Rows are points. The points of each table are mixes of a few directions, plus a little noise. Count the directions of each table, and those that both share. Where both have some left over, give the other angles between the two spaces (their principal angles), to ten degrees, smallest first.

First (4 x 3)
[[ -4   2   7]
 [-42  -8  -2]
 [-10   2  13]
 [ 56   5 -18]]
Second (6 x 3)
[[ -5  26  -9]
 [  2 -10   4]
 [  5 -25   9]
 [ 11 -60  21]
 [ -7  32 -11]
 [ -7  36 -13]]
Directions: first 2, second 1, shared 0; angles 90

First (6 x 6)
[[-10  30 -32  -8 -36 -12]
 [ -6  22 -34 -12 -33   1]
 [-10  10  13   9  56  25]
 [  4  -9  18   6  -2 -22]
 [ 15 -35   4  -6  11  36]
 [  7 -18  31  11   4 -29]]
Second (8 x 6)
[[  0   2  -1   0  -8  -8]
 [ -7  10  40  22  12 -60]
 [  4   4 -32 -15 -48   0]
 [ -5   7  33  18  13 -45]
 [  1  -3  -6  -3   2  13]
 [  3 -10 -17 -10  12  46]
 [ -2  -2  17   8  23  -2]
 [  6 -10 -35 -19  -7  56]]
Directions: first 3, second 2, shared 2

First (10 x 9)
[[  5 -25  21  11  36  -4 -14  36  17]
 [  2 -11   9   5  16  -2  -6  16   7]
 [  1  -7   6   3  10  -1  -4  10   5]
 [ -6  31 -26 -14 -45   5  17 -44 -20]
 [ -8  41 -35 -19 -60   6  23 -59 -27]
 [  1  -4   3   2   6  -1  -2   6   3]
 [  0  -2   1   1   2   0  -1   2   1]
 [ -2  13 -11  -6 -19   2   7 -18  -8]
 [  3 -18  15   8  27  -3 -10  26  12]
 [  3 -18  15   8  26  -3 -10  26  12]]
Second (8 x 9)
[[-31  12 -11  -2 -20  -9   2 -19 -33]
 [ 33 -20  18   6  34   7  -8  33  39]
 [ -4  -7   6   4   6  -1  -2   2   0]
 [-13 -13  15  12  -5  10  10 -35   0]
 [-11   2  -3  -1   2  -8  -6  10 -12]
 [-28  12  -8   0 -35   4  16 -53 -28]
 [ 12  12 -14 -11   4  -9 -10  34   1]
 [ 43   2  -3  -7  13   7  -3  27  35]]
Directions: first 1, second 3, shared 1

First (9 x 12)
[[-14 -29   0 -25  -1   0   5   0  20 -27  19   0]
 [ 18 -51  16 -13 -25  26  32  -1 -13 -24 -17  14]
 [  7  53 -41  12 -19  -1  -5   3  20  43  10  10]
 [  4 -15   5   6  -4 -12  14 -10   2 -27   6  31]
 [  3 -46  30 -14   1  22  11   4 -22 -18 -21 -19]
 [  0  20  -6  -2   3  12 -15  10  -6  31  -9 -29]
 [-16  40   4  49   4 -26  11 -10  -4  19 -11  10]
 [ 11  25  -6   5  22 -17 -29  -1  -5   4   9   6]
 [-12   1  -2 -19  19  -4 -24   6   9  -1  15 -23]]
Second (9 x 12)
[[ -4   4   2   4   4  -4  -1  -1   0   1   0  -2]
 [ 28 -26 -12 -26 -27  29  11   6   0  -5  -2  13]
 [ -5   5   2   5   5  -5  -2  -1   0   1   0  -2]
 [-34  32  14  32  32 -35 -13  -7   0   6   2 -16]
 [ 59 -54 -24 -54 -55  60  22  12   0 -11  -3  27]
 [ -1   1   0   1   1  -1   0   0   0   0   0  -1]
 [  0   0   0   0   1   0   0   0   0   0   0   0]
 [-45  41  18  41  42 -46 -17  -9   0   8   3 -20]
 [  2  -2  -1  -2  -2   2   1   0   0   0   0   1]]
Directions: first 5, second 1, shared 1

First (10 x 14)
[[ 17  -8   5  11  10 -25  28  22 -14  -1  26  -3 -33  29]
 [ 18  -9   5  12  10 -26  29  23 -15  -1  27  -3 -35  30]
 [  4  -2   1   3   2  -6   7   6  -4   0   7  -1  -9   7]
 [ 13  -6   3   8   7 -18  20  16 -10  -1  19  -2 -24  21]
 [-21  10  -6 -13 -12  29 -32 -26  16   1 -30   3  39 -34]
 [ -5   2  -1  -3  -3   7  -8  -6   4   0  -7   1  10  -8]
 [-20  10  -5 -13 -12  29 -32 -26  16   1 -30   3  38 -33]
 [  3  -1   1   2   2  -4   4   3  -2   0   4   0  -5   4]
 [-32  15  -8 -20 -18  45 -51 -40  25   1 -46   5  60 -52]
 [ 22 -11   6  14  12 -31  34  27 -17  -1  32  -3 -41  36]]
Second (8 x 14)
[[  6  -1   9   4  12   6   0   0  -3   0  -6  -6   0  -3]
 [ 12 -12 -11  36   8  16  22  15 -12 -14   4 -23 -29  17]
 [ 12  34  -4 -11 -18  -2 -19  23  16 -43 -31  14  -7 -21]
 [-13   3  16  -6  19  33   7  21   5 -14 -18   4  -3 -23]
 [-40  -9 -17   3  -7  31  23  26   4  -6  19  13 -10  -1]
 [ -5 -21  40 -15  13 -40  22 -25  11  52  23 -18  39  -9]
 [  8  29  -6  -4 -11  -9 -43  -8   1   4  10  28  33  13]
 [ 20 -23 -26  -6 -15 -34 -13 -53 -22  21  -2 -13 -22  27]]
Directions: first 1, second 6, shared 0; angles 40

First (9 x 20)
[[ -1  -4  26  17 -13   2  -4  55  29  11 -25  19  -1  -6  -6 -30  -8 -29
    6 -38]
 [-26  10 -19  -6 -17  15   2 -49 -32 -27  33 -26  10  -1  -1  30  13  28
   14  15]
 [ 40 -27  16 -22  33 -20  -7  26  25  12 -51  34 -25 -20 -36 -11 -44 -60
    6 -46]
 [-31  11 -14  -5 -23  19   2 -44 -30 -32  30 -26  11  -5  -9  30  10  21
   22   3]
 [-25  13  -5   9 -23  14   3 -12 -13 -13  24 -17  13   4   8   9  17  24
    7   9]
 [ 11  -8  -6 -17  14  -5  -2 -20  -7  -8  -7   2  -8  -9 -18  14 -14 -13
    6  -9]
 [ -1   8 -14   1   6  -2   5 -18 -12   7  20 -12   6  14  25   4  19  32
  -19  41]
 [ 21  -6   0  -5  22 -12   1   8   8  15 -13  11  -8   4   5  -9  -6  -7
  -14   8]
 [ 11   4  15  24   5  -9   3  54  30  35 -12  16   1  17  32 -38  13   4
  -28  16]]
Second (11 x 20)
[[ 19   0 -23   4  22  -4  -2  -6 -17  11  14   6   8  15  24   3  15  32
  -34  47]
 [ 26  15   8  27   6  -1 -16  32 -21  -4  -2  19  19  -3  15  -5  -2  16
  -39   5]
 [-41   0  -8 -26 -32  17  14  -4  35   2  24  -9   5  16 -20 -13   8  -7
   38 -16]
 [ 14  15  58  43 -14   6 -20   0 -16 -25 -53 -34   1 -53   8  14 -21 -18
   -7 -33]
 [ 15  12  21  49   9 -16  -9   5 -43 -16 -15  -4 -11 -19  30  17   4  14
  -20   3]
 [-28 -15 -26 -51  -2 -16  25 -13  28   7  28  20 -24  29 -39  -7  -5 -26
   50 -28]
 [  9 -26 -28  -1  23   8  -1  -2   7  22  -8   7  -3   6  17  -2  15  10
  -13  44]
 [  5 -13  -7  -4   6   3  -3  16  13  10  -9  16  -1   1  -8  -9  -4 -12
    2  -6]
 [ 13  26  44  10 -10  -5 -10 -20 -17 -27 -21 -30   2 -31  -6  16 -24  -9
   -5 -30]
 [-45 -17 -32 -31 -16   4  23  -2  32  13  34  13 -15  32 -18 -12  17  -9
   48  -7]
 [ 17   3  -9 -16  10   4  -5  -8   3   7   6   0  14   5   0  -1  -4  10
  -21  19]]
Directions: first 3, second 6, shared 2; angles 40
